Rows are points. The points of each table are mixes of a few directions, plus a little noise. How many directions does each table use, and how many do they share? Where both have some left over, give the other angles between the two spaces (their principal angles), to ten degrees, smallest first.

First:
362 -92 -155

-97 24 43

-82 23 34

-243 58 102

59 -15 -26
Second (5 x 3):
-108 -215 -313

-99 -26 -31

16 118 170

72 22 28

117 102 146
Directions: first 1, second 2, shared 1

First (10 x 8):
135 33 147 -205 -143 -228 402 -115

71 -18 -82 -16 13 -22 -13 -88

-189 44 197 55 -31 69 12 230

22 -2 -6 -15 -6 -17 23 -25

82 53 246 -215 -175 -236 468 -43

37 -2 -10 -27 -11 -31 37 -39

6 -31 -144 76 79 81 -196 -32

-7 -39 -175 106 102 115 -257 -24

-107 -27 -118 164 113 183 -323 92

-49 -12 -55 76 56 87 -154 43
Second:
-54 39 488 193 -262 -294 375 60

17 -47 117 -56 40 -32 57 -44

-4 34 -246 4 30 108 -156 27

15 -1 -217 -56 87 119 -157 -11

14 -14 -82 -48 57 55 -66 -18

13 -22 21 -36 32 4 2 -22

2 -47 375 5 -57 -169 241 -36

-12 54 -305 26 15 126 -187 48

9 4 -152 -30 50 79 -108 -2
Directions: first 2, second 2, shared 0; angles 30, 70

First:
141 65 144 67 199 39 306 -72 47 185 -267

-22 33 -86 -150 -77 -68 -96 60 -19 131 376

108 77 -207 68 -104 18 -119 209 43 -123 87

80 -16 68 90 31 -24 123 1 162 -83 -236

30 130 -8 39 154 142 -94 110 -74 -183 -299

-55 40 126 -129 24 -153 71 -25 111 161 110

-48 -159 -75 -87 -28 171 -175 -96 -139 -188 87

-229 -172 38 98 -207 -132 -17 -195 -133 98 141
Second:
-114 -55 294 -68 -140 49 285 -70 56 232 29

186 25 -66 51 10 -96 -241 -13 -53 -1 -42

83 14 -125 32 73 -81 -164 -4 -17 -81 -16

38 21 -139 -6 66 -21 -177 53 6 -178 -15

-202 -42 -151 -14 212 -92 180 -65 76 -100 70

43 -33 60 -126 -45 -58 -238 17 113 -163 -15

111 15 -177 27 113 -133 -257 -10 -6 -137 -18

-20 -15 298 58 -173 70 364 -99 -70 438 8

117 69 -167 34 -7 92 -266 148 -68 -207 -52

-162 10 130 71 -73 177 476 -12 -82 278 39

-83 -5 40 -62 -40 87 45 56 45 -80 10
Directions: first 6, second 4, shared 2; angles 80, 90

First (10 x 14):
27 -115 -103 231 -171 229 -191 43 -61 -160 74 190 -350 -187

2 1 89 -49 -5 -94 55 35 -55 171 -61 -88 95 27

-22 81 -14 -114 127 -72 83 -64 97 -51 7 -49 155 105

-57 195 -211 -178 317 14 92 -224 340 -465 136 57 189 202

28 -105 29 143 -165 81 -100 87 -131 88 -16 53 -191 -133

43 -167 -59 286 -255 238 -223 97 -145 -60 46 187 -412 -244

-3 17 89 -74 22 -113 73 23 -37 166 -62 -101 131 51

2 2 112 -64 -6 -118 69 43 -67 214 -76 -111 121 36

-19 70 -14 -98 108 -59 69 -55 83 -48 7 -40 132 91

-5 22 79 -78 29 -107 73 16 -26 145 -54 -95 130 54
Second (8 x 14):
-171 123 196 340 15 -49 206 -136 -86 242 -44 -131 -58 -81

133 31 228 185 49 -277 57 -87 -20 326 -115 -96 -64 68

-30 98 73 170 92 -75 95 -143 55 39 -7 -34 -38 26

-159 28 -128 -380 31 109 80 106 14 -139 40 -65 340 49

54 -53 -225 -65 -3 181 -166 5 116 -373 118 190 -121 -16

191 -157 -7 -268 -95 -89 -152 197 -67 106 -67 9 69 57

11 -46 -117 119 -59 166 -120 -12 22 -207 80 147 -208 -89

-32 -25 -22 -107 -38 37 2 71 -37 8 -3 -20 79 -9
Directions: first 2, second 4, shared 2

First (9 x 20):
243 176 -257 189 -114 -42 -241 13 -143 -55 52 15 154 44 -43 111 87 48 14
 -162

-7 -93 -88 111 43 -25 -168 164 -50 -90 7 13 1 123 38 99 -1 -2 41 -35

92 -137 87 -92 167 -212 129 117 64 -34 298 -126 17 -218 30 -275 -82 272
 17 26

-220 -102 185 -130 41 95 163 -50 99 57 -129 24 -130 22 26 -14 -44 -116
 -18 121

106 321 10 -89 -201 98 161 -359 1 162 -90 29 71 -141 -107 -44 76 -66 -75
 -24

8 179 55 -93 -119 90 144 -243 27 120 -95 28 10 -85 -64 -30 35 -77 -50 17

316 315 -259 151 -191 -30 -166 -133 -142 12 55 13 201 -44 -91 62 114 53
 -17 -177

-312 -326 137 -17 165 58 -27 230 68 -75 -122 33 -184 200 109 101 -82
 -120 43 124

-221 -337 132 -31 208 -39 2 261 74 -93 19 -24 -144 99 106 -10 -99 7 49
 105
Second:
68 -43 -201 158 24 -145 -223 189 -131 -83 127 -9 97 83 26 70 13 114 1
 -97

-116 -16 47 -21 -23 89 21 -33 16 21 -124 39 -57 73 9 74 4 -110 -11 43

-241 -132 115 -131 78 -85 162 19 13 83 37 -15 -54 -42 38 -101 -71 43 -91
 104

102 24 42 125 -51 368 -182 0 118 -161 -335 83 -138 238 -7 279 65 -334
 203 -13

-44 -165 95 -95 146 -166 129 110 47 -5 204 -85 -18 -136 43 -203 -83 188
 -18 59

-149 -71 68 -168 73 -258 232 -15 -32 144 233 -74 58 -213 25 -262 -80 235
 -160 63

90 146 -215 197 -147 101 -269 -6 -128 -46 -148 85 70 196 -33 253 94 -140
 21 -119

-249 -13 279 -301 17 -8 415 -229 115 213 -18 -19 -82 -201 -12 -228 -67 1
 -131 165

349 184 -117 156 -93 141 -188 -47 13 -125 -52 10 53 40 -62 112 90 -66
 141 -127

187 76 -99 79 -25 -27 -96 21 -29 -54 72 -24 74 -25 -25 0 34 67 41 -80
Directions: first 3, second 4, shared 3

First:
-19 -23 -25 48 -15 59 13 28 43 22 34 0 -12 7 23 -3 -20 40 -37 -52 -11 -3
 -54 30 78 14 -37 -44 -19 -49 -1 13

-49 37 -69 32 46 44 3 -54 -52 -17 15 -5 114 71 -47 53 -64 89 21 -51 -49
 80 -181 69 14 86 -32 -79 52 -105 -11 14

21 -103 34 64 -96 82 28 135 173 74 55 5 -177 -78 122 -84 40 -23 -115 -51
 41 -109 114 -21 164 -79 -45 5 -114 26 14 10

2 -133 40 61 -115 130 52 149 249 101 48 -2 -186 -87 184 -137 54 2 -153
 -72 54 -92 101 -13 224 -69 -64 5 -143 17 30 5

155 -137 285 -213 -154 -155 20 140 243 66 -140 0 -353 -257 242 -283 278
 -311 -72 225 208 -207 656 -266 -80 -274 138 344 -191 419 72 -89

-9 60 -138 191 43 21 -56 19 -188 -41 154 27 40 85 -199 229 -153 70 37
 -112 -110 -48 -200 100 30 35 -63 -184 76 -175 -71 77

-111 134 -110 -64 151 12 5 -223 -167 -77 -74 -25 353 170 -113 83 -99 167
 120 -15 -87 265 -372 114 -116 220 -2 -88 165 -160 -5 -10

10 164 -18 -120 139 -193 -64 -194 -301 -128 -92 0 221 89 -212 140 -35
 -35 199 128 -46 114 -65 -13 -315 68 105 39 171 28 -28 -21
Second, 11 rows:
-46 -44 -66 -4 -66 27 -21 -21 -52 25 -44 -181 -83 -52 29 -159 -31 -138
 -68 54 -28 56 -16 -45 -28 -5 134 7 -24 -126 26 89

-14 -87 63 -141 -39 -106 9 -25 41 37 -115 -125 -69 -112 2 -124 -29 -221
 20 133 42 -31 86 -151 -84 47 129 129 14 91 30 36

20 -32 40 -26 81 -160 34 -29 -118 -12 17 79 6 23 -12 162 -9 -56 18 -23
 34 13 120 -106 -69 17 73 126 -15 200 -44 -120

144 208 211 7 92 169 21 131 459 -62 100 524 290 116 -94 273 135 576 243
 -118 65 -264 -137 336 220 7 -629 -229 131 147 -2 -100

1 -105 67 -112 62 -263 44 -59 -149 13 -58 -25 -59 -49 -6 90 -40 -245 13
 63 59 21 201 -241 -147 48 214 241 -21 273 -32 -110

-18 -33 -119 143 141 -198 35 -75 -465 -41 134 43 -35 134 24 300 -41 -69
 -112 -159 -32 190 144 -129 -106 -35 247 142 -104 133 -112 -195

-53 91 -205 211 -93 313 -66 30 -25 -11 91 -120 -9 71 46 -159 8 183 -125
 -98 -122 101 -240 240 137 -86 -72 -275 -35 -447 26 158

-12 -63 57 -120 -54 -47 -1 -8 90 35 -105 -110 -52 -104 0 -145 -19 -161
 25 123 32 -43 40 -94 -48 37 68 72 23 34 39 59

-50 14 -128 92 -75 144 -39 0 -53 9 17 -152 -52 5 37 -151 -15 1 -94 -17
 -69 79 -108 75 40 -43 51 -111 -30 -262 21 112

-19 -86 31 -100 -19 -123 11 -35 -42 29 -84 -115 -73 -82 7 -74 -34 -216
 -6 96 30 7 97 -157 -93 35 163 135 -7 91 11 8

50 137 46 48 -28 244 -25 90 314 -22 47 183 137 48 -31 -9 75 347 89 -52
 -9 -129 -188 275 177 -20 -373 -240 72 -134 36 62
Directions: first 3, second 3, shared 0; angles 30, 60, 90

First, 9 rows:
-31 -45 -94 -13 -35 25 45 28 29 -112 41 10 -51 48 -10 -44 88 26 -71 28
 49 7 8 62 35 100 -41 -124 -49 -123 -71 58

-65 -71 -67 -56 -96 30 104 152 132 -23 3 71 -180 7 -34 -56 87 98 -167
 -15 118 155 112 84 118 151 -135 -248 -243 -149 -282 70

97 113 143 75 137 -52 -153 -198 -176 103 -31 -91 247 -40 48 96 -162 -132
 246 -1 -173 -187 -138 -141 -163 -247 187 377 321 259 381 -122

-39 -41 -29 -36 -60 15 64 101 87 6 -6 48 -115 -5 -22 -31 43 63 -103 -17
 73 107 77 47 76 87 -87 -149 -162 -80 -184 38

-22 -49 -161 9 -11 35 29 -42 -25 -232 88 -26 11 100 -1 -59 134 -10 -43
 72 25 -92 -58 78 -7 116 2 -102 60 -167 38 80

153 198 347 91 193 -104 -233 -224 -211 359 -126 -96 320 -150 64 185 -344
 -167 369 -71 -255 -162 -128 -263 -211 -441 249 601 370 506 472 -241

-5 -3 11 -8 -10 -1 9 23 19 25 -10 12 -23 -11 -4 0 -5 12 -15 -11 11 29 20
 1 15 5 -16 -18 -36 3 -38 -1

-40 -52 -87 -25 -52 26 62 63 58 -88 30 27 -87 37 -17 -48 88 46 -98 16 68
 48 37 68 57 115 -68 -159 -103 -131 -130 62

-47 -53 -63 -36 -66 23 73 99 87 -39 11 46 -121 15 -23 -44 72 65 -117 -3
 83 95 70 66 80 114 -91 -178 -158 -117 -187 56
Second, 8 rows:
-25 -22 0 -27 -44 6 49 83 72 37 -20 38 -90 -14 -16 -17 14 50 -75 -24 54
 94 70 29 60 55 -68 -103 -134 -38 -146 18

16 19 34 5 17 -9 -28 -19 -21 38 -13 -14 33 -14 8 18 -34 -15 37 -6 -21
 -17 -13 -24 -22 -44 19 60 36 51 51 -25

17 15 11 8 23 -3 -21 -40 -30 -3 1 -20 39 -2 9 11 -15 -22 31 4 -31 -36
 -25 -15 -29 -35 33 49 53 24 62 -14

-88 -161 -506 14 -57 114 115 -88 -43 -705 265 -61 -13 303 -7 -195 424 -7
 -171 216 106 -239 -145 258 11 387 -28 -370 120 -545 42 260

-45 -86 -242 5 -37 54 63 -27 -6 -328 125 -20 -21 146 -7 -92 203 7 -99 97
 58 -95 -56 130 19 196 -26 -196 33 -267 -8 129

51 75 155 26 62 -45 -83 -57 -59 182 -63 -19 98 -76 22 77 -147 -45 130
 -46 -87 -19 -25 -105 -65 -173 79 219 95 211 136 -98

44 78 218 -2 34 -51 -55 24 9 298 -117 19 19 -128 8 88 -182 -14 85 -87
 -55 89 55 -115 -17 -177 26 177 -27 239 6 -115

35 87 331 -35 8 -69 -41 125 82 483 -186 72 -59 -215 -5 111 -263 44 57
 -157 -32 231 148 -146 38 -215 -32 165 -177 327 -142 -155
Directions: first 2, second 2, shared 2

First, 10 rows:
-11 5 -19 12 -3 -36 -28 -36 -49 -9 34 29 -16 33 -28 47 4 0 36 37 -12 4
 11 -44 -19 19 -40 16 -11 -9 22 10

-20 10 -35 21 -3 -65 -50 -63 -88 -16 59 51 -29 60 -48 83 5 -2 63 67 -23
 7 20 -80 -35 34 -70 26 -19 -13 42 21

-96 47 -185 111 -19 -338 -257 -332 -452 -86 305 265 -149 309 -257 432 25
 -10 331 342 -118 39 104 -421 -181 178 -368 141 -100 -69 210 106

-34 16 -62 37 -6 -114 -87 -112 -152 -29 103 90 -51 104 -87 145 8 -4 111
 115 -41 14 37 -141 -60 61 -124 48 -33 -24 71 35

30 -14 55 -33 5 102 76 99 137 25 -91 -79 44 -94 79 -130 -8 4 -100 -102
 35 -12 -32 127 54 -53 111 -42 30 21 -64 -32

65 -31 123 -74 14 226 173 223 304 57 -204 -178 102 -208 172 -289 -18 8
 -222 -230 79 -27 -72 283 120 -121 245 -95 68 46 -142 -72

-58 28 -112 67 -12 -204 -156 -203 -275 -53 185 162 -92 190 -157 263 16
 -7 200 209 -72 24 64 -257 -111 109 -223 86 -60 -42 127 64

95 -47 179 -108 18 328 249 322 441 83 -297 -258 145 -301 250 -418 -24 12
 -320 -332 116 -40 -102 409 175 -173 356 -138 96 66 -203 -102

7 -4 13 -8 0 26 19 25 33 7 -21 -20 11 -24 19 -33 -2 0 -24 -25 8 -3 -8 31
 13 -13 27 -12 7 5 -14 -8

23 -11 43 -24 4 77 59 75 102 19 -69 -61 33 -70 57 -98 -5 2 -75 -77 27 -9
 -23 94 41 -41 83 -33 23 16 -48 -24
Second:
7 -4 14 -5 12 19 20 19 32 -5 -23 -26 7 -19 20 -39 -10 -8 -18 -6 15 7 -10
 29 -5 11 33 -17 -8 4 -3 -19

84 -36 95 -33 119 231 202 156 352 -69 -220 -305 83 -191 176 -371 -58 -57
 -208 -77 153 79 -54 298 -53 107 355 -155 -78 51 -32 -214

-69 33 -80 27 -100 -190 -170 -125 -292 57 183 253 -71 161 -143 305 49 48
 172 63 -128 -66 48 -243 41 -87 -294 128 65 -42 27 177

57 -22 67 -28 84 155 137 99 236 -44 -147 -206 53 -130 118 -247 -41 -37
 -142 -52 103 51 -37 196 -32 68 237 -104 -51 32 -20 -144

-64 34 -74 33 -95 -178 -158 -123 -280 57 175 241 -69 160 -137 292 48 43
 163 61 -124 -63 44 -231 39 -80 -282 125 64 -42 23 171

-11 2 -7 2 -5 -22 -17 -14 -31 5 20 26 -6 16 -18 32 7 5 18 7 -12 -6 3 -26
 6 -11 -33 13 6 -1 3 19

-67 29 -74 27 -89 -178 -160 -117 -276 54 172 239 -65 153 -132 287 47 45
 163 59 -117 -65 41 -231 37 -81 -273 127 65 -40 26 167

-38 21 -39 17 -51 -100 -84 -62 -147 32 93 128 -34 81 -73 159 29 25 94 32
 -63 -37 22 -128 18 -44 -150 67 29 -21 11 90

111 -51 128 -47 162 308 272 206 474 -88 -294 -409 114 -261 237 -500 -82
 -77 -279 -105 209 111 -73 398 -67 141 477 -207 -108 70 -45 -290

-16 11 -22 9 -25 -50 -42 -33 -72 17 46 63 -19 40 -34 75 10 12 42 17 -30
 -17 12 -61 9 -21 -77 36 13 -11 8 43
Directions: first 1, second 1, shared 0; angles 30

First, 8 rows:
-1 -63 6 -88 17 46 94 48 73 32 -16 147 75 89 15 7 57 -93 1 -46 49 -107
 39 103 198 -22 86 170 -45 18 -46 19

55 102 -69 -10 48 102 -73 -59 -24 8 -25 45 -16 69 -204 27 108 30 -23 -14
 13 87 80 -4 -113 62 -39 71 -82 13 -118 -69

-122 -151 67 25 31 63 114 13 -2 -14 -108 106 216 62 74 64 98 -13 18 -49
 38 -182 -42 -134 86 102 142 39 140 -127 162 130

-120 -271 57 -2 90 63 12 175 170 130 126 84 245 123 48 -100 149 -210 46
 -68 128 -99 -31 195 345 -20 127 182 -102 113 -1 16

246 423 -124 -3 -119 -139 -152 -181 -166 -111 8 -218 -471 -201 -135 20
 -250 230 -54 126 -167 316 64 -53 -456 -84 -285 -252 -52 33 -158 -164

36 35 23 -82 -91 -98 141 -14 -14 -56 -55 36 -95 -60 171 40 -151 18 -3 19
 -52 -105 -9 0 67 -85 24 -14 80 -53 46 62

104 276 -47 52 -98 -86 -51 -188 -195 -138 -116 -151 -250 -168 -42 98
 -169 248 -41 89 -142 134 -3 -258 -428 37 -149 -268 135 -132 45 -12

-194 -357 90 112 119 42 -79 208 160 153 190 -38 306 91 73 -155 161 -211
 65 -47 137 -45 -98 149 299 14 99 74 -74 138 73 16
Second, 9 rows:
-58 32 53 -19 203 -21 -330 138 15 29 138 -92 -14 -17 -27 -27 -34 -6 -48
 21 43 223 -59 130 -85 6 -14 -230 -56 -18 -194 -134

-194 -252 -1 387 40 132 -133 -48 -45 77 51 -231 307 17 -176 -99 279 34
 87 -3 54 77 -111 -298 -207 238 -60 -74 59 57 290 64

6 -18 -9 11 -40 6 64 -22 4 1 -19 13 11 6 7 -3 10 -6 14 -5 -5 -46 9 -21
 26 -1 4 51 8 13 44 26

-27 195 30 -18 251 23 -420 44 -97 -48 31 -90 -69 -33 -143 80 -28 140 -94
 36 5 311 -37 -27 -344 107 -46 -357 17 -156 -239 -153

-52 -64 -24 164 -32 74 19 -90 -58 0 -56 -66 112 7 -100 0 128 59 37 -3 -5
 -12 -21 -211 -139 128 -30 1 64 -14 167 61

-80 -306 36 70 -71 -49 124 139 175 133 181 -44 147 27 155 -187 40 -220
 90 -28 72 -125 -55 193 381 -116 39 192 -104 232 125 43

101 276 -21 -144 50 -2 -68 -74 -107 -108 -128 85 -179 -25 -64 150 -99
 141 -87 21 -60 80 62 -50 -213 22 -13 -126 53 -175 -169 -52

95 -9 -9 -166 -147 -79 279 16 88 2 -19 149 -95 10 171 -12 -114 -110 13
 -21 -20 -199 66 179 306 -179 56 227 -50 73 -11 47

206 148 -55 -280 -253 -82 463 -101 31 -82 -174 281 -219 6 175 97 -180
 -34 -13 -20 -84 -306 147 108 273 -201 68 312 7 -13 -13 94
Directions: first 4, second 3, shared 2; angles 50

First (9 x 32):
-45 -48 -272 58 -71 232 157 156 99 -141 -180 -114 -65 99 16 -34 -62 -19
 -235 -63 -27 32 -11 -100 402 -87 51 65 -176 88 -97 2

285 -339 -429 -80 -67 107 -81 468 149 -35 82 104 -131 170 357 -18 -128
 -323 165 -9 -244 280 162 220 562 107 -339 62 -63 142 -149 65

-154 193 264 38 45 -82 27 -276 -92 34 -26 -44 79 -104 -199 15 77 182 -66
 12 139 -157 -89 -112 -353 -52 181 -42 53 -86 92 -36

246 -166 53 -128 44 -221 -248 120 -25 152 280 213 -7 -10 219 30 -7 -194
 402 70 -130 148 121 270 -126 178 -289 -41 177 -14 21 43

-141 98 -29 72 -27 126 142 -69 13 -86 -161 -124 5 5 -128 -16 3 113 -232
 -39 77 -83 -71 -157 72 -103 166 24 -102 8 -12 -23

-47 16 -69 33 -24 86 74 16 26 -56 -86 -60 -12 25 -30 -12 -13 29 -116 -25
 14 -16 -21 -65 111 -47 58 22 -68 21 -26 -6

-66 122 250 -3 52 -140 -49 -210 -89 75 58 22 67 -95 -113 21 67 103 57 30
 83 -95 -44 -20 -349 7 77 -47 98 -82 86 -20

15 55 224 -37 56 -176 -107 -142 -80 106 125 78 53 -81 -32 26 52 32 160
 44 32 -39 -1 57 -322 55 -18 -51 131 -70 77 -4

-93 73 11 45 -11 63 82 -65 -2 -45 -91 -73 11 -7 -89 -9 9 80 -135 -20 55
 -62 -47 -97 5 -61 110 10 -52 -5 2 -18
Second:
-178 105 -141 130 -10 207 111 -49 5 -146 -203 -181 52 -9 -112 -67 -1 141
 -284 -166 93 -138 -62 -214 141 -132 155 9 -148 37 -52 -66

176 -217 -182 -117 -131 47 148 296 165 -2 -12 75 -221 204 152 71 -105
 -239 -1 240 -173 274 44 154 441 44 -93 105 -67 74 -47 116

169 -61 256 -145 35 -292 -156 -42 -47 190 252 201 -25 -31 79 78 34 -113
 343 196 -65 107 49 224 -310 151 -141 -38 207 -75 94 58

-70 87 78 44 46 -25 -48 -116 -63 5 9 -25 84 -78 -62 -24 43 95 3 -78 68
 -100 -20 -57 -173 -20 36 -38 27 -31 20 -41

138 -198 -365 12 -27 151 -73 309 86 -77 7 12 -34 89 230 -55 -83 -167 46
 -125 -132 120 110 82 415 39 -214 27 -84 112 -135 4

-61 80 22 83 110 -15 -189 -115 -111 -7 56 -30 173 -134 -9 -79 56 111 75
 -241 80 -162 18 -60 -226 4 -48 -84 48 -20 -2 -94

-238 226 204 71 -9 39 204 -269 -39 -44 -183 -133 21 -48 -281 24 54 225
 -281 47 167 -167 -147 -213 -179 -127 315 5 -54 -68 70 -27

60 -23 124 -68 -13 -111 -3 -23 0 82 72 78 -50 9 4 57 10 -51 88 136 -26
 68 7 91 -99 56 -16 5 70 -35 54 48
Directions: first 2, second 3, shared 2
